Each row is a point. To make a cloud, some directions were put in groups of two or more. Within a group, all points are equally far from the middle, so they leave a hole (a ring in 2 directions, a hollow ball in 3). The other directions are filled evenly. Then the cloud was stretched, turned, moved and blurred a little. Count the holes, and give their numbers of directions, smallest first.

Cloud, 20 rows:
[[-11  -7  64]
 [ -6 -56  30]
 [-31 -24  47]
 [-29   4  26]
 [ 67 -14  -6]
 [-22 -26  25]
 [  4 -33  74]
 [ 58 -25  39]
 [  9   1  21]
 [-14 -47  94]
 [-19  31  38]
 [  5 -63  -8]
 [ -1  25  12]
 [ 30 -56 -44]
 [ 20 -55  54]
 [ 24 -51  24]
 [ 36  -7  20]
 [ 32  14  73]
 [-56 -55  -5]
 [-73  26 -11]]
Holes: 0

Cloud (27 x 4):
[[-10  66 -37   0]
 [ 29 -10  18 -19]
 [-13  52  53 -32]
 [  9   8  28  35]
 [ 35  28 -16 -59]
 [-19  68  20 -37]
 [-62  47   5  55]
 [-64   4 -20   7]
 [-48 -32 -78 -20]
 [ 32  26  35 -32]
 [ 23  26  18   0]
 [  2 -11  60 -24]
 [  5  11 -31   0]
 [-50   7 -44   6]
 [-41  64   7 -12]
 [  0  44 -18  -8]
 [-75  50  38  -3]
 [-25 -22 -60  18]
 [-38  56  57 -13]
 [-35 -18  83  42]
 [-16 -55 -24 -19]
 [-53 -52   3 -11]
 [ 17  19  -9 -63]
 [-52 -78  44  12]
 [ 17 -81  60  -7]
 [-79 -13  46 -28]
 [ 13 -25 -41 -51]]
Holes: 0

Cloud (26 x 4):
[[ 28  47  55 -21]
 [-21 -21 -57  -4]
 [-42  -7 -52  18]
 [ 33 -26  68  18]
 [  5  51 -24 -40]
 [  8  40  63  29]
 [ 11  53 -34  41]
 [ 36  57 -12 -29]
 [-16  47  39 -44]
 [-16  48  41  44]
 [ 64  36 -29  19]
 [-18  47  53  26]
 [ 52  52  -5 -25]
 [  3  41  48  49]
 [-10  47  56  28]
 [-11  51  46 -35]
 [-47  39  18  43]
 [ 28  22  17  73]
 [-10 -31 -54 -11]
 [-20  48  15  56]
 [ 73  15  29 -27]
 [ -9 -52  55  -8]
 [  5  48  63  -1]
 [-17 -26  10 -63]
 [-24 -53  20  43]
 [-44  41   4  48]]
Holes: 2 (2, 2)

Cloud, 51 rows:
[[-10 -15  17 -13  68  23]
 [-30 -27 -24 -44 -44  -4]
 [  3  -4  61  -8 -10  37]
 [ 36  37  37 -57  -8  -7]
 [  4   0  15 -65  50 -27]
 [-26  81  18   5  54  18]
 [ 14  -7  14 -24 -14 -76]
 [-61  40  33 -35   9 -48]
 [-41  35 -13 -56  66  14]
 [-29 -33 -45  -3  35 -43]
 [-64  40   2  54 -14   6]
 [-48  20  38 -17  36 -60]
 [ 24  86  11 -40  16  12]
 [ 23  44 -44  18  12  50]
 [-72  26  37   7 -15  23]
 [-24  89  -9 -50  42  -8]
 [ 33  27 -29 -48 -47   0]
 [ 37  47 -29 -14  14  51]
 [-52 -29  -4  46   8  -7]
 [-48  32   9 -72  23 -29]
 [-46 -15   2 -25 -37 -53]
 [-48  21   7 -48  32  48]
 [-15  72 -29 -10  75 -29]
 [-59  59  -6 -63  -3 -18]
 [-25  11  22 -55  62  11]
 [  6  13  64 -45 -21  -6]
 [-52  18 -40 -38  23 -63]
 [-45  -8 -57 -20  34 -48]
 [ 46 -10 -51 -24  16   7]
 [-30  62  -9  11  81 -12]
 [ -1  95  22 -16  17 -41]
 [  8 -16  53  45 -14 -18]
 [-16  91 -13 -47  42 -16]
 [-18  50 -18  71 -10 -27]
 [-52  32 -14 -72  17  24]
 [  0  -7  47 -17  40  34]
 [ 49  53  26 -20  42   6]
 [-77  37  11  -5 -42   5]
 [-29 -13  50  -4 -10  41]
 [-65  33  -2  55   1 -32]
 [  8  61 -25  15 -12 -74]
 [-60  10 -35 -57 -24 -19]
 [ 43  -3  -7  21  32 -57]
 [-50 -17 -38  35  39 -19]
 [-12 -44 -37   1  -2 -47]
 [-41  69 -17 -60  44 -23]
 [-35 -25  25  36  30  18]
 [-47 -21 -30  24  31 -50]
 [-59 -12 -34 -14 -23 -50]
 [ 31  -6 -45 -26 -45  10]
 [ 34 -25 -37 -25  42 -13]]
Holes: 2 (2, 4)

Cloud (54 x 6):
[[ 23 -56   5  -2 -26 -28]
 [ 49 -30  16 -24 -12 -56]
 [ -5  40  35  14  36  18]
 [-49  20 -19   5  15  -3]
 [-17  -8  71  40 -43   2]
 [ 40  -1 -49  -2 -79 -43]
 [-62  -6  48  16 -11 -25]
 [-57 -19  12 -53   1 -14]
 [-22  16  60  15  17  58]
 [ 42 -33  -1  15 -45  33]
 [ 67   2 -10  58 -37 -41]
 [-21  34 -33 -42 -33 -38]
 [ 68  39  15 -83  20  51]
 [-39  29  31  17 -24  11]
 [-16  22  38 -71  28  14]
 [ 83 -31  40 -31  42  18]
 [-15 -66 -64 -29 -21  22]
 [  1 -25 -12  -6  32 -73]
 [ 53 -37  69  -2 -78 -38]
 [ 20 -70   5  30 -38  30]
 [-47 -64  10  10  11  29]
 [ 37  -8  -5  72 -49 -33]
 [ 70  17  54 -27 -22  51]
 [ 26  19   6  23 -20  61]
 [ -2 -75  34  17  12   1]
 [ 59 -10  19 -39  27 -54]
 [ 56 -29  38 -36 -45 -33]
 [-50  50   7  44 -57 -12]
 [ 38  47  16  36  30  -7]
 [-38  -8 -27 -29 -18 -68]
 [ 65 -58  55  22 -62 -10]
 [ 13 -75   0   5  54   8]
 [ 11  50 -53 -16   0  54]
 [-15  33  53 -21  -3  37]
 [-65   6 -50 -42  28 -53]
 [-70  67 -27  -4  12  -8]
 [-16 -49  25  -9  -2  22]
 [ -7 -13 -55  53  21 -68]
 [-12 -12   7 -73  21 -50]
 [ 70  -8  24 -52  33  12]
 [  2 -12  -5  55 -36  29]
 [ 32  67  19  -5 -60  -5]
 [ 24   7 -35  30 -57 -50]
 [ 59  39  40 -36  41  18]
 [  2  -9  10  35 -31  28]
 [ 10 -17  49  33 -40  14]
 [-33 -50 -28  10 -21 -47]
 [-58   7  -5  17 -55 -39]
 [ 30  79 -50   4  29 -34]
 [ 82  58  -8  42  28 -51]
 [ 85  -3  42  18  27 -50]
 [ 35  23 -22 -22 -60  58]
 [ 20  22 -23  61  26 -34]
 [-76  55 -23  -9  -2 -46]]
Holes: 0

Cloud (74 x 8):
[[ 13 -51 -54  36  -3 -15  34  25]
 [-22 -38 -52  33  -3   7  63  -5]
 [-48  22  17  66 -58 -46   9 -36]
 [ 26 -30 -36  28 -14 -15 -45  59]
 [ 24   5 -20  31 -54 -45  59 -21]
 [-10  -1  45  70 -64  -4  34  -3]
 [-34  37 -50  53  11  -7 -43  44]
 [-26 -12   1  31 -40 -23  60  58]
 [ 16  39   6 -15  39  24 -48  41]
 [-68 -18 -27  64 -12  -9 -21 -46]
 [-69  -7 -24  34  34  49 -25   4]
 [-45  55  25 -14  31 -20 -52 -10]
 [-25  21  54  47 -70  18 -36 -23]
 [-28   1 -34 -26  -1 -53   9  41]
 [ 30  58  33  11 -17 -30  -4 -68]
 [-28 -39  15  27 -41 -86  -8   3]
 [ 50  -8  -1 -45 -27  24  -5  -3]
 [-41 -48  32 -11  -5 -37  44 -12]
 [-70 -30 -18   8   2 -35  46  28]
 [-10 -79  36  -3 -11   0 -19  22]
 [ -3   4 -16   4 -41 -82 -47 -14]
 [ 43  -8  42  -1  32 -46 -40  15]
 [-73  38 -27   1 -34 -51   8  -1]
 [-26  34  49   4 -63 -44  35 -28]
 [ 44  16 -40  75  25   4   8 -31]
 [-12  12 -59  44  -1 -59 -37 -18]
 [ 22  -8  81  34 -50  -7  -3   3]
 [-45  13   5 -11 -46 -21  -6  80]
 [-17 -13 -25  65 -76 -23 -34 -39]
 [-18 -20 -20 -20 -59  12 -48 -50]
 [ 22 -18 -54  37 -71 -13 -11  34]
 [ -1 -31 -33  12   2 -62 -12  52]
 [ 44  11  22 -25 -75 -21  12   6]
 [ 62  -4 -10 -10  -5 -55 -11  -1]
 [-63 -25  -9  65 -20 -36 -37 -29]
 [ 58  50  13  15 -51  52  -8  -7]
 [ 74  -8  14   5 -57 -13   0 -28]
 [ 21  34  34 -11 -10 -73 -44 -15]
 [ 29 -11  -5  92 -42  17  27 -10]
 [ 17 -32 -19  95 -20  12 -21  -9]
 [ -8  19 -33  85  41  22   4 -31]
 [ -5 -34 -19  44  45 -34 -17 -57]
 [-59 -42  41   0 -15 -52   5 -22]
 [-67  32 -21  15   3  23  17  65]
 [-81 -15  39  31 -36  22   0  -6]
 [-45  68 -16  25  18 -45  -8  41]
 [ 38 -43 -25  47  13  45  14 -32]
 [-47 -14 -14  27 -15 -36  18  77]
 [ -6  48   9  88 -59  31   4  -6]
 [-46  48  27  23  32 -33 -54 -27]
 [ -4  10 -18  85  45 -16  10  31]
 [-32  53 -35  70 -36 -23   5  48]
 [-23 -36 -14  58   1  70  -2  11]
 [  2  46  28 -41 -26 -17  43  -1]
 [  3   8  51  -4  36  43  41   0]
 [ 18  24  35 -41 -13  32 -43  41]
 [  7  24 -14  48 -48 -65   5  52]
 [  1 -54 -13  33  24 -69  11  -2]
 [-11  18  54 -24   9   0 -65 -36]
 [  5  -9 -33  39   4  33   8 -82]
 [ -4   4 -12 -50 -51 -26 -30  31]
 [ 22  31 -35  -7 -12 -36  41 -34]
 [-54  36 -35  56  -1  49  42  -1]
 [ 22  32  15 -37   6 -47 -48  -8]
 [ -8  49  66  48 -45 -22 -29  29]
 [-43  58  47 -38   6  -6 -13 -12]
 [ 36  77  30   4 -42  19 -32  31]
 [-26 -55  31  33 -20 -67   9  12]
 [ 23  -9  54 -22 -16 -32  42  25]
 [-14  50  70  62 -14 -31  -2  -5]
 [ 31 -39 -40  49  21  34 -22 -36]
 [ 33 -59  23 -23 -15   8   2  31]
 [ 37  28 -14  92  -4  -1 -26  25]
 [ 50  31 -42  51  -8   1  -4 -56]]
Holes: 1 (8)

Cloud:
[[-33 -23  17 -74 -24 -29  46 -22]
 [ 12 -58  -4 -61  13  36  59  -2]
 [ 45  27 -14 -63  36  36 -38  15]
 [-24 -25  13  22   6 -49  31  -1]
 [ 10  29 -57 -57  55  -1  39  36]
 [ 23  30 -37 -68 -34  56  50 -37]
 [ 38 -47 -35 -66 -64 -15  -5 -13]
 [ 44 -40  -8 -71  25  47  30 -61]
 [-62  54  11 -31  22   2 -14  45]
 [-13 -64 -27 -58  22  51  -6 -37]
 [-49 -27 -32  18 -14  43  23 -57]
 [-62  -2 -46  39  27  50  26 -11]
 [-30  43 -56 -68  26 -43  27  10]
 [ 37  28 -25 -67  19 -38  41  29]
 [-56  -8 -54 -48 -17  34 -46  11]
 [-40  41   0 -67  -9 -34  53 -28]
 [ 44  33 -10  16  -5 -40  28  52]
 [ 40  24   8  11  21  30 -49  40]
 [-57   8 -55 -27  42 -42 -60 -37]
 [-15 -64 -20 -58 -24 -22  28 -84]
 [ -7 -15  17 -69 -61   2  -3  56]
 [ 39  13  -3 -16  38  63  54  11]
 [-57 -18 -60 -35   1   9 -57  44]
 [  0  53 -66 -65  10 -15  -1  60]
 [ 40 -13 -12  31  14  -5  63  29]
 [-62   6 -20  39  40  11 -33  55]
 [ 52   3  -7  15  -5  16 -57 -30]
 [  7 -29 -17  -9 -24 -32 -60 -31]
 [-53 -18 -44 -55 -17  62  12 -39]
 [-41  40 -33  26 -17  39 -26 -26]
 [ 32  -8  21  -2  -6 -19  60  57]
 [-52   0 -31   4   1 -57 -29  -2]
 [ 35 -23  29  -1 -58  29  70  37]
 [-59 -30 -36 -55  56  39 -15 -44]
 [ 37  23  -5  19  38  51 -22  56]
 [ 41  35 -44 -79  33 -14 -43  -2]
 [ 18 -30  10  29  47  44  22   3]
 [-24 -32   1 -69  46  47 -35 -36]
 [ 25  -2 -76 -53  67  14  32 -37]
 [-31 -24  15  27 -55  18  44 -13]
 [-30  -2  33 -13  19  67 -25  33]
 [-48   1 -23  19  13 -21 -61  20]
 [ 30   4  19 -55  57  29 -48  -7]
 [-11 -59 -26 -66 -75 -15  37  32]
 [ 30  76  -8  -5 -21  40 -11  30]
 [-49  23   2  20  -9 -52  21 -25]
 [-40   2 -76  -5  37 -18  57 -49]
 [-15 -55   0  29   7   9  46 -36]
 [-28  16 -62  27 -13  56  34 -39]
 [-36 -15  34  12  67  47   8 -10]
 [ 48  25  20 -35 -42  15 -13  50]
 [-31  24 -46  33  14  53  27 -56]
 [ 29 -26 -75 -23   1  12 -58  71]
 [-15 -60 -11 -70  19 -35  47 -31]
 [-43  31  15  16 -26 -23  46 -42]
 [ 20 -29   9 -91 -20 -34 -23 -54]
 [ -2 -63 -20  -8 -36   8   9 -72]
 [-51  13  -8 -70   7 -36  66 -37]
 [ 23 -34 -44  22  52  22 -39  15]
 [-20  83   7   1   5 -22  -7 -40]
 [ 18  73 -24 -48 -11  27 -11  57]
 [ 23  50  -7 -42 -44   7  85   8]
 [ 55 -13 -38 -80 -33 -13 -37 -31]
 [-43  46 -49  22  85 -47 -13 -40]
 [-16  57  -1   9  46 -23  80 -28]
 [ 39  26  15 -30  15 -19 -14  63]
 [-53  -9 -54 -50 -24  70  60  -3]
 [-19  28 -46 -70 -66  15  59 -13]
 [-53  59  32 -43  59 -45 -14 -45]
 [  1 -49 -27  28  22 -26  28  37]
 [ 29 -36 -58   7  12 -45   9  52]
 [-62  26 -27 -58  48 -22  44  19]
 [  7  65 -27  17  16 -60  19 -40]
 [  6 -39 -18  15   5  39 -50 -38]
 [ 44  35 -14  20 -54  31  62  -4]
 [ 42  18 -62 -70  19 -21 -39  28]]
Holes: 3 (2, 2, 3)
